Rows are points. The points of each table are mixes of a few directions, plus a little noise. Count the directions of each table, and those that both share. Where both have some left over, give the other angles between the two spaces (their principal angles), to ten degrees, smallest first.

First:
[[ 15 -12 -18]
 [-42  40  56]
 [ -7   6   9]
 [ 18 -15 -24]
 [  3  -4  -5]
 [ 41 -39 -57]
 [-28  25  36]]
Second:
[[ 39  -4  32]
 [  3  15  41]
 [ -5   6  11]
 [-44   6 -31]
 [ 16  10  44]
 [-12  -2 -18]
 [  4 -32 -79]]
Directions: first 1, second 2, shared 1

First:
[[  6 -18  11  20]
 [  4 -14   9  16]
 [-15  44 -27 -48]
 [-22  66 -39 -72]
 [ 10 -30  17  32]
 [  7 -21  12  22]
 [  9 -28  16  30]]
Second, 8 rows:
[[-58 -13 -24 -21]
 [  5  23  -8 -18]
 [ -3 -42  17  36]
 [-36 -27  -7   3]
 [  9  19  -4 -12]
 [ 63  26  21  13]
 [ 43  61  -4 -31]
 [-20 -46   9  30]]
Directions: first 1, second 2, shared 1

First (7 x 8):
[[ 28 -32  -1 -87 -15  34  14  20]
 [-19  22  21  29  13 -36 -17 -15]
 [ 18 -29 -17 -43 -17  25  14   8]
 [-10 -35 -46  28 -29  -1  13 -32]
 [-10  35  12  46  21  -9 -10   7]
 [-13  16  12  24   9 -24 -10 -10]
 [  4  23  16   7  17   9  -3  23]]
Second:
[[  4  11  21 -17  10  -3  -7  10]
 [  0  13  19  -6  11  -7  -8   6]
 [  2 -42 -57  11 -32  23  24 -17]
 [  3  -2   2  -9   0   3   1   3]
 [  3  21  34 -17  17  -9 -13  13]
 [-35  46  13  95  23 -47 -21 -21]
 [ 11   1  19 -37   5   7  -3  14]
 [ 12 -48 -50 -20 -34  33  26  -8]]
Directions: first 3, second 2, shared 2

First, 7 rows:
[[-24 -10 -14  -2  -5  38  -6   4  30]
 [ -5   0  -3  -1   1   5  -1   0   8]
 [-14 -23 -15   7 -28  67 -15  22 -35]
 [ -2   6   2  -3  10 -16   4  -9  23]
 [ 32   6  16   7  -6 -28   3   2 -61]
 [  5  10   6  -3  14 -32   7  -9  21]
 [  8  12   9  -4  14 -36   8 -11  14]]
Second, 7 rows:
[[ -6   5 -18 -16   9   6 -30  -3  -9]
 [  5 -31  17 -35 -57  -9  95   1   0]
 [ 10   7  18  -7   3  17   3  13   5]
 [ 11 -11 -13  14   6   3 -25  -7  18]
 [-10   3   8  15   7  -2 -17 -12 -12]
 [ -6   4   3  12   7  -1 -14  -5  -5]
 [ -5  19 -17  15  23 -11 -12  13   3]]
Directions: first 2, second 5, shared 0; angles 60, 60

First:
[[  0  19 -12  -4  -2 -11 -32  20 -11   0 -47]
 [-21   3 -52  13  44  22  46 -33 -59  -8  17]
 [-45 -38  -5  14  61   2  58 -47 -25  13  46]
 [  1   1  18   0  -6 -24 -31  23  22   7 -28]
 [ 30   0  28 -31 -58  33  -1  -8  24  -7  30]
 [-48 -24   7  -7  45 -16   4 -23 -20  21 -15]
 [ 58  22  -8  22 -45  15  10  26  30 -27  36]
 [ 26  16  24  -6 -40 -21 -52  43  39   0 -38]]
Second (9 x 11):
[[ 22 -13 -93  84  78  -2  44  69 -29 -33 -12]
 [ 33 -29 -43  27  22  26  18  67  -4 -25 -14]
 [ 10  19  52 -48 -68   8 -34 -25  28  10   7]
 [-17  -3 -24  26  41 -14  18  -2 -18   1   0]
 [-30   4   5   2  21 -19   5 -32 -12  13   5]
 [ 26  50  37 -26 -76  -5 -35 -22  30   0  12]
 [ -8   1  23 -21 -17   0 -10 -18   6   9   3]
 [-10 -11  25 -27 -13   7  -9 -14   5  10   0]
 [-27 -18  18 -18  12  -1   1 -22  -5  15   0]]
Directions: first 4, second 3, shared 2; angles 90

First, 11 rows:
[[ 24 -40  11  31   6  34  15  12 -14 -28 -14  47 -19 -31]
 [ -9  13  -3 -11  -3 -11  -5  -5   5   9   5 -15   7  12]
 [ 10 -16   5  12   2  12   5   6  -5 -11  -5  18  -9 -13]
 [ 10 -16   6  12   2  12   6   4  -5  -9  -6  17  -7 -12]
 [  3  -4   1   4   0   3   2   2  -2  -3  -1   5  -2  -4]
 [-38  60 -19 -45  -9 -50 -23 -18  20  40  21 -69  29  49]
 [-21  33 -10 -25  -4 -28 -13 -11  11  24  12 -40  16  27]
 [ 23 -37  12  28   5  30  16  11 -12 -24 -12  42 -19 -30]
 [-35  58 -18 -45  -9 -48 -21 -19  20  39  20 -68  29  47]
 [ 28 -47  15  36   7  39  17  13 -16 -31 -17  55 -22 -38]
 [  4  -7   1   5   1   6   3   2  -2  -5  -3   7  -3  -6]]
Second, 9 rows:
[[-91  -4  15  20 -13  -4 -16  48  64  33  48 -10  -2  21]
 [ 19   1  -3  -5   3   1   3 -10 -14  -6 -10   3   0  -4]
 [ -1   0   1   1   1   1  -1   0   0   0   1   1   0   0]
 [-22   0   5   4  -4  -1  -5  11  16   8  11  -2  -1   5]
 [ 95   5 -17 -22  14   4  16 -49 -68 -35 -48  11   1 -23]
 [ 80   2 -14 -19  11   4  15 -42 -57 -29 -41   8   2 -19]
 [-16   0   3   4  -3  -1  -4   8  11   6   8  -1   0   4]
 [ -4   1   1   0   0   0  -1   2   2   1   1   0   0   1]
 [-60  -2  10  14  -9  -3 -12  32  43  21  30  -7  -1  15]]
Directions: first 1, second 1, shared 0; angles 70
